Rows are points. The points of each table are mixes of a few directions, plus a little noise. Count the directions of each table, and those that both share. Where both have some left over, give the other angles between the two spaces (their principal angles), to ten degrees, smallest first.

First (5 x 3):
[[-0.5  0.0  1.2]
 [ 2.1  4.9  4.8]
 [ 3.0  1.0 -8.3]
 [-2.9 -5.9 -5.2]
 [-2.1  0.5  7.5]]
Second (6 x 3):
[[-3.3 -3.4  2.8]
 [-1.1 -1.5 -0.2]
 [ 1.3  0.4 -2.9]
 [-1.6 -3.7 -3.6]
 [ 5.6  4.6 -7.2]
 [-0.8  3.6 11.0]]
Directions: first 2, second 2, shared 2

First (5 x 4):
[[ 0.8  0.0  1.1  1.1]
 [-4.4 -0.1 -6.4 -6.3]
 [-1.4  0.0 -2.0 -2.0]
 [ 6.6  0.3  9.6  9.4]
 [-1.6  0.0 -2.3 -2.2]]
Second (6 x 4):
[[ 0.1  0.0  0.2  0.2]
 [ 5.0  0.2  7.4  7.1]
 [ 4.4  0.1  6.5  6.4]
 [-1.7  0.1 -2.5 -2.3]
 [-4.7 -0.2 -6.9 -6.8]
 [-3.2 -0.1 -4.9 -4.7]]
Directions: first 1, second 1, shared 1

First (10 x 8):
[[ -3.3   0.0   2.7   2.7  -0.4  -5.0   2.0   0.6]
 [ -4.1   0.7   1.2   3.0  -1.5  -4.0   1.8   0.9]
 [  0.6   3.6 -10.7  -3.4  -4.4  12.3  -4.3   0.6]
 [ -8.3   2.4  -0.5   5.3  -4.4  -4.9   2.5   2.1]
 [ -0.8  -1.4   4.6   1.7   1.7  -5.6   2.0  -0.2]
 [ 13.3  -4.5   2.4  -7.9   7.7   5.8  -3.5  -3.4]
 [  3.1  -1.4   1.8  -1.4   2.3   0.0  -0.4  -0.8]
 [ -4.7   1.7  -1.6   2.5  -3.0  -1.2   0.9   1.2]
 [ -5.1   2.9  -4.7   1.9  -4.7   2.1  -0.2   1.6]
 [  9.3  -4.2   4.9  -4.5   6.8   0.3  -1.2  -2.5]]
Second (10 x 8):
[[ -1.5  -0.3   2.3   1.6   0.3  -3.5   1.4   0.3]
 [ -0.4  -0.1   0.6   0.4   0.1  -1.0   0.4   0.1]
 [  0.1  -0.1  -0.1  -0.1   0.0   0.2  -0.1   0.1]
 [  6.4   1.6  -9.6  -6.8  -1.0  14.8  -5.7  -1.0]
 [ -2.8  -0.6   4.2   2.9   0.5  -6.5   2.5   0.4]
 [ -4.1  -1.1   6.1   4.2   0.7  -9.6   3.7   0.7]
 [  4.4   1.0  -6.7  -4.7  -0.7  10.2  -4.0  -0.7]
 [ -6.0  -1.5   9.0   6.3   1.0 -13.8   5.3   0.9]
 [  1.5   0.4  -2.1  -1.6  -0.3   3.4  -1.3  -0.2]
 [  2.4   0.6  -3.6  -2.7  -0.4   5.7  -2.2  -0.3]]
Directions: first 2, second 1, shared 1

First (10 x 9):
[[ -3.3   1.8   2.4  -3.0  -4.3  -2.7   0.7   1.8   3.5]
 [ -2.2  -4.7   1.6   6.8  -1.8  -2.4   1.8  -6.2  -4.6]
 [  5.8   6.4  -4.0  -6.7   5.0   5.6  -6.0   7.6   5.7]
 [  1.2   4.7  -0.6  -6.9   0.2   1.6  -1.3   5.8   5.1]
 [ -4.9  -1.1   4.3   6.2  -6.2  -3.6  -3.5  -4.8   1.3]
 [ -2.6  -4.7   1.3  -0.5  -1.3  -3.5   9.6  -2.0  -4.9]
 [ -0.6  -4.8   0.0   3.7   0.9  -1.3   4.6  -4.4  -5.9]
 [  4.6  -3.3  -3.9   1.0   7.0   3.1   3.1  -1.2  -6.2]
 [  0.6   7.1   0.6   0.2  -1.9   2.1 -11.4   3.0   8.5]
 [  1.4  -1.6  -1.5  -1.0   2.5   0.7   3.2   0.1  -2.6]]
Second (8 x 9):
[[ -0.2   0.2   0.1  -0.1  -0.3  -0.1  -0.2   0.1   0.4]
 [  2.3  -4.7  -2.3   2.0   4.7   0.7   5.0  -2.8  -6.9]
 [ -5.9  11.0   5.6  -4.6 -10.6  -2.5 -11.5   6.5  16.0]
 [  5.2   1.2  -3.7  -0.4   5.6   4.6  -3.5   1.5  -0.3]
 [ -0.5  -4.1  -0.3   1.6   1.1  -1.2   5.5  -2.8  -5.1]
 [  0.5  -4.3  -1.0   1.9   2.1  -0.5   5.2  -2.8  -5.6]
 [ -2.7   1.9   2.2  -1.0  -3.9  -1.7  -1.5   0.8   3.5]
 [  0.9  -1.1  -0.9   0.6   1.5   0.6   1.3  -0.7  -1.9]]
Directions: first 3, second 2, shared 2

First (10 x 12):
[[  1.2   1.0  -0.6   1.4   1.4  -1.3  -0.1   1.2  -1.0   0.8   1.8   1.4]
 [ -2.1   0.2   3.8  -1.4  -0.8   0.8   0.9   1.4  -4.2  -2.8  -2.5  -3.3]
 [  2.6   1.9  -2.0   3.1   2.8  -2.7  -0.2   1.9  -0.7   2.0   4.1   3.4]
 [  0.6   1.8   1.4   1.5   1.8  -1.8   0.5   3.0  -4.4  -0.5   1.5   0.2]
 [  8.7  -1.3 -16.2   5.6   2.8  -2.6  -3.8  -6.8  18.8  11.6  10.0  13.5]
 [ -5.2  -5.1   2.2  -7.1  -6.8   6.6  -0.1  -6.4   5.7  -3.1  -9.0  -6.2]
 [ -1.9   0.7   4.2  -1.0  -0.4   0.3   1.0   2.1  -5.4  -2.9  -2.0  -3.2]
 [ -2.5   0.0   4.1  -1.8  -1.1   1.1   1.0   1.2  -4.2  -3.0  -3.1  -3.8]
 [  1.5   1.9  -0.2   2.2   2.3  -2.2   0.2   2.4  -2.5   0.7   2.8   1.8]
 [ -2.5  -0.9   3.1  -2.5  -1.9   1.8   0.6  -0.2  -1.9  -2.6  -3.6  -3.6]]
Second (8 x 12):
[[  0.1  -1.8   1.2  -1.6   0.4   2.6   1.8   2.0   1.3   1.8   0.4  -0.2]
 [  1.6  -1.7   0.6   2.2  -0.9  -1.0   0.2   0.2  -1.6  -0.4   1.5  -0.2]
 [ -0.3  -2.7   0.9  -2.0  -1.6   2.9   1.1  -0.7   2.8   1.1  -0.7  -1.1]
 [  3.0   1.5   3.4   1.8   6.7   0.5   4.7  11.2  -5.0   5.4   7.2   3.1]
 [ -2.3   0.6   0.5  -4.1   1.4   4.5   1.7   1.4   3.7   2.1  -1.8   0.0]
 [ -0.5   3.7  -7.2   7.1  -7.7 -13.6 -11.4 -17.0  -4.4 -12.9  -5.2  -1.7]
 [ -1.5   5.4  -1.7  -0.2   2.6  -2.0  -2.1  -0.4  -1.0  -1.4  -1.2   1.2]
 [ -0.1  -5.2   2.7  -3.5  -0.7   6.4   3.8   2.8   4.0   4.2   0.1  -1.3]]
Directions: first 2, second 3, shared 1; angles 90
